Each wall is flat, endless, passes through zero and stands at right angles to its row. A trip goes straight from one point to another. List the walls that it crosses, first one first.

Walls:
(1): [-0.37 -1.09  0.41]
(2): [ 1.61 -0.41 -0.37]
(3): [ 2.60 -0.23 -1.09]
(4): [-2.45  2.54 -0.03]
(5): [ 1.47  0.03 -0.21]
(6): [-1.20 -1.92  1.31]
(7): [-2.71 -0.46 -3.54]
(8): [ 1.02 -1.85  1.81]
(9): [1.08 0.13 0.93]
Trips:
[ 1.05 -0.61 -1.65] to [1.54 1.60 1.78] -> 9, 7, 8, 4
[-0.88  1.28  1.60] to [ 0.56 -1.40 -0.09] -> 8, 1, 4, 2, 5, 3
[-1.44 -1.73 -2.40] to [ 0.51  1.45 -0.22] -> 4, 6, 3, 1, 5, 2, 9, 7

Walls:
(1): [ 1.26 -0.89  1.25 -2.84 -3.44 -2.06  0.50  0.08  2.12]
(2): [-1.95 -1.63 -1.00 -0.70 -0.76 -0.47 -0.11 -0.30 -2.06]
(3): [ 0.56 -0.30 -0.34 -3.46  2.33  1.62  1.09  1.99  0.23]
(4): [ 0.46 -1.30  4.27 -0.91 -1.78 -0.62 -1.51 -1.01  1.74]
(5): [-0.39 -0.30  0.86  1.17 -0.23  1.22  0.16 -3.82 -1.15]
(6): [-1.34  1.24  0.02  0.44 -1.28  1.58  1.24 -1.21 -1.30]
(7): [-1.58  1.54 -1.30 -0.42 -2.41 -1.19 -0.06 -0.24 -0.10]
(8): [ 0.84  2.05  0.55  0.63 -1.39 -1.64 -2.04  1.03 -2.05]
(9): [-1.92  0.14  0.61 -0.86 -0.01  1.73  0.69 -0.35  3.84]
Trips:
[ 0.56  0.78  0.35  1.26 -3.52 -1.18  0.94  1.42  0.55] to [-1.75 -0.61 -1.41  0.18  0.70  3.03  2.18  1.54  1.01] -> 9, 4, 8, 3, 1, 2, 7
[ 1.82  1.99  0.82  0.91 -0.64 -2.03 -1.78 -2.05  1.61] to [ 1.21  1.06  2.52  1.37  1.79 -3.68 -0.27 -1.47 -0.01] -> 7

Walls:
(1): [ 1.52  1.37 -0.72 -1.09  0.71  0.18 -0.10  0.98 -0.18 -1.98 -1.83  1.38
  1.41 -0.05 -1.83 -1.01 -1.23 -1.32  2.33 -0.29]
(2): [ 1.23  0.07  0.24 -3.40  0.43 -1.21 -0.32 -0.30 -0.73 -0.39  1.23  0.43
  2.16  0.49  1.72  0.52  0.05  0.81  1.58 -0.04]
(3): [-0.35  1.20  1.80 -1.40  0.80  2.57 -0.38  0.08 -1.23 -1.39 -0.45  2.40
  1.46  1.14  0.37  1.32 -1.06 -2.20 -0.26  0.60]
(4): [-1.67 -1.04 -1.34  1.21  2.75 -0.48 -0.10 -1.82 -0.78  0.56  0.52 -1.28
 -1.23 -1.40 -2.22 -1.31 -0.63 -1.36 -0.81  1.34]
(5): [-2.16  1.28  2.59 -0.94 -2.87 -0.05 -2.06 -0.37 -0.03 -0.20  1.35  0.42
 -0.91  1.32 -0.04 -0.38 -0.46 -0.24 -0.56  0.16]
(6): [ 1.25 -0.31 -1.97  1.82  1.50 -0.60 -2.66  1.10  0.45  0.67 -1.89 -2.64
 -0.31  0.12  0.14  0.31 -1.73  0.75 -1.67 -1.29]
(7): [ 0.96  2.81 -1.91  0.17  4.15  1.12 -0.92  1.30  1.38 -2.30 -1.93  0.61
  2.89 -1.17  1.50 -1.49 -0.37  0.59  1.12 -0.50]
(8): [-0.08  0.52 -1.87 -0.88  1.40 -0.07  0.84 -1.07  1.62  0.64 -1.98  0.74
 -1.63  0.64  0.18 -3.02 -0.30 -0.03  0.25  1.61]
(9): [-0.42 -0.76 -1.02 -0.43  0.18  0.46  0.53  1.24  1.66  1.05 -0.25  2.36
  1.70 -0.01  0.27 -0.43 -3.62  1.60  0.71 -0.27]
(10): [ 1.58 -0.62 -0.74  1.72  1.60  0.37 -0.79  0.76  1.87 -0.15 -0.53 -0.15
  1.11  3.83 -0.73  0.32 -1.72 -0.96  0.40 -3.86]
(11): [ 0.92  1.97 -0.34 -0.63 -0.09  0.22 -1.52  1.24 -0.56  2.03  0.73  1.33
 -0.84  1.44 -1.09  1.28 -1.45 -1.46  1.83  1.78]
(12): [ 0.52 -3.46  2.29 -0.30 -3.18  0.49  0.32 -1.67 -0.42  1.48 -0.71 -1.14
  1.03 -0.11  0.67  0.01 -0.47 -1.53  1.55  2.01]
Trips:
[-2.02 -0.87  1.98  1.35  1.75 -3.10 -1.68  0.62  1.06  0.76  1.71  1.28
 -0.51  0.74 -1.23  0.25 -2.38 -0.31 -0.64 -0.09] to [ 0.84  0.53 -1.87  2.88  0.00  1.13 -1.51 -1.77  3.20 -1.38 -1.35  0.34
  1.17  0.20  0.46  2.10  0.07  1.72 -0.80 -0.76] -> 7, 11, 5, 4
[-1.41 -0.20 -0.31 -0.45  1.13 -2.45  0.72  3.03 -0.54  0.58  2.20  1.64
  1.74  0.37  1.89  1.29  0.55 -1.65  0.56  1.24] to [-0.43  1.16 -1.26  0.02 -2.31 -1.58  0.30  0.00 -0.76 -2.07  1.05 -1.32
  1.42  0.09 -0.94  0.99  0.31 -0.60  0.63  0.85] -> 1, 5, 7, 9, 12, 3

Walls:
(1): [ 0.51 -0.50 -1.50 -1.43  0.38  1.95  0.70 -1.10 -0.87  1.39 -0.07 -0.24
  0.38  1.59  1.36  0.61  1.50 -0.85  0.32  0.18  2.24 -0.25  0.40 -0.19
  1.16 -0.70  0.32 -1.55 -0.40  1.10  0.61  1.32 -2.92 -2.97  1.00  1.68
  1.57 -1.52 -0.98 -0.61  0.70 -1.69 -0.88  1.06  2.38  1.64  2.87  0.46]
(2): [ 0.57  0.90 -1.68  1.58  0.21 -1.21  2.33 -0.31 -1.49  0.67 -0.55 -2.13
  0.87  1.70  0.83  0.99 -2.81 -0.30 -0.17  3.58  2.00  2.43  0.62 -1.25
  0.11  0.27  2.42  0.56  1.16 -0.36  0.85 -0.12  1.52  1.71 -0.28  0.47
 -1.23  2.23  1.03 -3.01 -1.47 -0.91  1.49  0.62 -0.10 -0.35  0.65  1.62]
(3): [ 1.20 -0.07 -1.73 -0.81  1.33 -1.24  0.64  0.40  1.19 -1.10 -1.40  2.90
  0.57  0.19 -1.35 -1.38  0.93  2.84 -0.18 -0.84  1.88 -1.62  2.62  0.62
  1.90  2.04  0.70 -0.18 -0.44  3.89 -1.19  0.41  1.51 -0.46 -0.72 -1.16
 -0.83 -0.54 -0.49  0.14 -1.81 -2.20 -0.07  2.26  2.59  1.61 -2.90  0.25]
(4): [ 0.50 -2.95 -2.30 -1.21 -0.90 -0.68  0.89  0.53  0.19 -0.17 -0.09 -0.88
 -0.38 -0.06  0.50 -2.55 -0.29  1.34  1.70 -0.13  0.18 -1.21  1.04  1.07
  0.26  0.11  2.16  1.14  2.29  0.13 -0.50 -1.58  0.82  1.06  0.33  1.50
 -3.14 -0.92 -1.16  0.74  0.65  0.96 -0.59 -0.20  1.50  0.17 -2.07 -0.93]
(5): [ 1.18 -0.36  0.09 -0.42  1.68 -0.74 -0.17 -1.19 -0.59  1.63 -2.03  2.29
 -0.65  2.21 -0.74  0.18  2.57 -1.45  1.28  0.13 -0.07 -1.33  1.61  1.18
  0.37 -1.97 -0.75 -0.55 -0.79 -0.26  1.21 -0.51 -2.29  1.83 -1.11  0.86
 -1.22  2.05 -0.54 -0.01 -0.68  2.43  2.28 -0.47  0.79 -0.81  0.22 -0.87]
(6): [-2.03  1.03  1.58 -3.14  0.01 -4.50  0.50 -2.34  0.75 -1.67  2.02 -0.20
  0.13 -0.62 -0.06  3.12 -0.21 -2.78  1.85  0.95  0.97  0.67 -1.01 -0.13
  0.61  1.81 -1.31  0.22 -0.22  2.00  1.19 -1.05 -3.31 -0.76 -1.16 -0.67
  0.48 -0.26 -1.42  1.22  3.20 -1.93 -2.86 -0.02 -1.13  0.50  2.19 -1.18]
Trips:
[ 2.44  0.04 -1.97 -1.64  0.17 -1.08 -0.76 -1.08  0.51 -1.67 -1.19 -0.28
 -0.88 -0.04  1.56  0.09  3.20 -1.48  0.94 -0.06  0.21 -1.53 -1.50 -0.40
 -0.72  0.69 -0.21  0.88 -1.28  3.23 -0.76 -0.23 -1.99  2.08 -0.96  0.72
  0.22 -1.52 -0.53  1.24  1.18 -3.49  0.22  0.33  0.88 -1.72 -1.71  0.47] to [-1.44 -1.45  1.18 -0.65 -2.32  2.45 -1.12  1.96  0.59 -0.30  0.39  1.92
 -0.19 -1.71  0.40 -0.51  1.51 -0.85 -1.08 -1.31 -0.71 -0.97 -2.22 -2.08
  0.31 -0.84  1.30  1.14 -0.76  1.10  0.60  0.16 -0.44  0.88 -2.84 -1.73
  1.09 -0.02  1.12 -1.08 -2.00  0.19 -2.56  4.15 -0.96 -0.11 -1.52  0.60] -> 5, 4, 1, 6
[ 2.07 -1.98 -1.93 -0.04  0.28  0.00  0.90  0.54 -0.75  0.13 -0.59 -0.05
 -1.09 -1.69 -0.63 -1.25  0.38 -0.56 -1.45  1.71  1.55 -1.27 -0.96 -0.39
 -2.73 -2.63  1.40 -0.50  0.57  0.75 -0.52 -1.63  2.60 -0.39  1.92 -0.26
 -1.54  0.79  0.08 -2.19 -0.27  2.53 -0.07  0.62 -1.23 -0.66  1.51  0.03] to [ 0.36  0.52 -1.49 -0.54 -0.18 -2.09  1.90 -0.04 -1.59  2.78  0.27 -0.38
 -1.33  1.02 -0.65  1.44  0.28 -3.64 -2.68 -0.21  0.48  1.62  0.85  1.09
 -1.93  1.09  0.06  1.48 -0.01  1.05 -0.98  1.41 -0.71 -0.46  0.00 -1.17
 -0.31 -1.95  1.86 -2.07 -0.47 -0.18  1.41  0.23  0.79  0.59  1.67 -0.41] -> 1, 4, 6
[-0.10  1.12 -0.34 -0.99 -0.83 -0.93  1.10 -1.59  3.61 -1.24 -0.60  0.09
 -0.25 -0.33 -0.41  0.58 -0.53  1.35  0.89  1.06  0.70 -2.38 -0.82 -0.04
  2.06  1.67  0.46  0.37  0.36  0.56  0.20 -0.34  3.37  2.57 -1.20  0.19
  1.73  0.27  1.95  0.67  0.70 -1.11 -2.19 -0.17  0.75  0.53 -0.48 -1.96] to [-1.01 -1.70  0.37  1.02 -1.91  0.65 -0.57 -0.41 -1.42 -0.65  0.48  0.02
 -2.51  0.73 -0.08 -0.49  0.17 -0.03  0.75  3.58  1.36  0.39 -1.21  3.68
  1.39 -2.22  0.65  0.67 -2.08  2.35  0.90  0.15 -0.11  1.37  0.75  0.75
  3.77  1.93  0.60 -1.05  0.06  0.63 -1.60 -0.92  1.28 -0.07 -0.58 -0.35] -> 1, 5, 3, 4

Walls:
(1): [-0.58 -0.90  1.68 -1.09  0.18  2.63 -2.14  1.34 -0.18  1.26 -2.69 -0.17
  0.10 -0.51  1.91 -1.46  0.19  0.06  1.35  1.56 -0.56  0.25  2.03 -0.43
 -0.83 -1.34 -0.62  0.51 -0.55 -1.46  0.07 -1.21  1.92 -0.64  0.59  0.97
  0.15  0.68  2.98  1.69 -1.97 -0.98 -1.98  0.34  0.98  0.68 -0.19  0.51]
(2): [ 1.26 -0.30  0.90 -0.94  0.57  0.37  1.73 -1.76  0.22  1.01  2.24 -1.94
  1.11 -1.34 -1.04  1.95 -0.12 -0.21  0.12  2.54 -2.12  0.06 -2.17 -0.40
 -1.17 -1.48  2.58 -0.11  0.70  1.92 -0.25 -1.02 -1.00 -0.72 -0.11 -1.78
 -0.17 -1.53 -0.86  0.31 -0.06  0.48  1.74 -0.18 -0.82 -0.91  0.79  1.13]
(3): [-3.03 -2.67  0.14  1.68  0.21 -1.93  1.65  3.03  0.73 -0.55 -1.33  1.07
  0.53 -1.09  0.08 -0.99 -0.58 -0.41 -0.04 -1.03 -2.18 -0.54 -1.68  0.65
  3.11  0.65 -0.51 -0.54  1.49 -1.25 -2.52 -2.33  1.53 -0.85 -2.15 -1.63
  1.25  1.16 -0.34 -2.80  1.40 -0.95  1.35  3.73 -1.47 -1.71 -0.04  0.88]
(4): [-0.87  0.12  2.02 -0.49  0.23  0.84 -0.76  0.17 -0.52 -0.82 -0.64  2.42
 -0.55  0.30 -0.81 -1.99 -0.60 -1.38  0.92 -1.60 -0.09 -0.25  2.31 -1.41
  1.35  0.74  0.69  0.77 -0.12  0.08 -2.81  0.68  0.38 -2.96 -3.64  1.42
 -0.70 -0.07 -1.00  2.19 -0.18  0.67 -0.02 -1.53 -1.09 -2.65 -1.27 -0.39]
(5): [-0.47  1.08 -1.04 -0.19 -1.05 -0.22 -0.51  0.78 -0.18 -1.52 -0.72  1.85
 -2.18 -1.21  1.14  0.77  2.56  0.41  0.38 -1.53 -1.32 -1.21  0.89 -0.24
 -2.30 -0.61  2.39  0.86 -0.74 -1.15  0.16  1.02 -2.02 -1.13 -0.21 -0.51
  0.75  0.59 -1.80  2.50 -0.74  0.94  0.18 -0.77 -0.66  2.33 -0.19 -2.17]
(6): [ 0.28  0.13  0.09 -2.59  0.80 -0.81  0.63 -2.37  1.61 -1.08  1.94 -0.19
  0.97  0.66 -0.55  1.05 -0.50 -0.12  0.57  1.35 -0.68 -1.79 -1.10  0.96
 -0.36  1.21 -0.03  2.56 -0.08 -0.19 -1.67  0.63 -1.82  0.79  0.30 -1.58
 -1.74  1.27 -1.48  1.92 -2.12  0.19  4.25  1.81 -1.63 -1.39 -1.76  0.24]
(7): [-1.05  2.54  0.16 -0.49 -1.12  0.44 -0.83 -0.89  0.70  0.19  0.54 -0.12
 -0.69  1.58  2.99 -2.68 -1.58  2.28 -2.51  2.42 -0.77  0.19 -0.67 -2.13
  0.32  0.08  1.67 -1.80  1.47  1.99  0.70 -0.91  1.60  2.24  1.86  1.62
 -2.00  0.35 -1.35  1.73  1.55 -0.12  0.39  2.51 -1.95  1.17 -0.19  0.35]
(8): [ 1.25  1.91  1.96 -0.41  2.52 -1.30 -1.24  3.49 -0.51 -0.43  0.90  1.98
  0.61  0.93  0.75 -1.01  1.07 -0.22  0.94 -0.52  1.54 -0.62 -0.77 -2.23
  0.50 -0.16  1.03 -1.22 -0.01  0.02 -0.68  1.30 -0.02 -0.40  2.97  2.36
  1.45  2.15 -0.49  0.62  0.05 -0.55  0.42 -2.09  0.72 -1.56  0.94  2.36]
(9): [-0.35 -0.29 -0.56 -0.19 -2.19  1.90 -3.55  0.08  3.74  0.47  1.42  1.20
  0.41 -0.18  0.23  1.51 -0.16  0.49  0.57 -0.59 -0.18  0.91 -1.73  2.56
  1.19 -0.32  0.82  0.19 -0.05 -0.23  0.25  0.58 -0.36  1.40  0.42 -1.12
  0.87 -0.57 -1.75  1.83 -1.30  1.17  1.15 -1.37 -0.65 -1.47 -0.64  1.82]
(10): [ 0.50 -2.33 -0.61  0.57  0.04 -0.26  2.60  0.03 -3.16 -0.75  0.17 -2.73
  0.63 -0.30  0.80  0.33  2.43  0.18  1.80 -2.78  2.35  1.24  0.86 -1.23
 -0.43 -0.16 -0.79 -0.69  1.56  2.68  1.38  1.53 -2.14 -0.72  0.39  2.86
  0.57 -0.17  2.62  0.03 -1.79  0.71 -0.12 -1.49 -0.04 -1.12  1.90  0.40]
Trips:
[ 0.12  2.95 -1.47 -0.02 -2.61  1.79  2.28  0.39 -3.18  0.96 -1.16 -0.02
  0.01  1.74  1.08 -1.49  0.71  2.22 -0.45  0.03  1.24  1.68  1.49 -0.82
 -0.40  0.58 -0.90  0.20  2.46 -0.71 -1.30  0.08 -0.36  0.55  2.20  2.56
  1.18 -1.23  0.30  1.25 -0.89 -0.88  1.18  1.71  1.64  1.08  1.52 -0.98] to [ 0.02  0.95 -1.76 -0.46  2.03  1.31 -0.11  0.17 -0.39  3.42  0.03 -0.03
  0.21 -0.72 -0.93 -1.20  1.28  0.82  1.18 -1.30 -0.54  0.61 -1.27 -1.56
 -0.41 -0.47 -0.18 -0.08  2.02  0.02 -0.22  0.63  1.74  0.98  0.81  1.69
  1.02  0.98  1.51 -0.39 -0.82 -2.12  2.28  2.16  0.04  0.59  1.48  0.55] -> 5, 3, 2
[-0.05 -0.67  0.32  0.83  1.48 -0.24  1.81  1.34  1.20  0.90  2.35  0.25
 -0.81  1.32 -0.02 -1.33  0.74  0.76  0.22  0.32  1.15  0.99 -0.50  0.40
  0.97  0.52 -1.54  1.05 -1.01  1.48  0.07  1.06 -2.61  0.45  2.32 -1.85
 -0.97  0.44  1.46  3.17  0.87 -1.44  0.05  0.18  0.03  0.34  2.66  1.50] to [-0.20 -0.88  2.63 -1.50 -0.38 -0.65  1.96 -1.30  2.22  1.13  0.98  2.24
  1.12  2.21  1.15 -0.15  0.22  0.01 -0.66 -0.95  0.81  0.44 -0.50 -1.03
  0.28  0.11  1.28 -1.22 -0.91 -0.08 -0.85  0.20  0.78  0.74  0.04 -2.33
 -2.40 -0.71  0.57 -0.50  0.93 -4.18 -1.50 -1.13  1.38  1.17  1.70 -0.38] -> 9, 10, 6
[ 1.07  1.33  1.32  1.54 -0.13 -0.01 -1.22 -1.09 -0.55  1.09 -1.77  1.76
 -1.56  1.67 -0.96  0.09 -2.46 -0.02 -1.14 -0.44 -1.49  1.65  1.01  0.53
 -1.00  0.25  0.71  1.41 -0.21 -0.82 -0.24  0.98 -1.36  1.24  2.59  2.33
 -1.43 -2.69  0.56 -1.11 -4.11 -2.29  0.76 -1.72  0.49  0.55  1.14 -1.07] to [-2.40 -0.41 -2.55  1.27  0.68  1.55 -1.64  1.82 -2.48  0.90  0.34  1.73
 -3.42  0.82  0.08 -1.73  0.28 -2.81  1.43  2.16 -0.95  1.46 -0.30 -0.19
  1.51  2.38  1.22 -0.43  0.35 -1.13  0.66  0.31  1.35 -0.71  1.08  0.05
  1.33  0.02  1.36  0.72 -3.06 -0.36 -0.05 -0.82  1.40 -0.05  0.20 -3.55] -> 4, 7, 9, 3
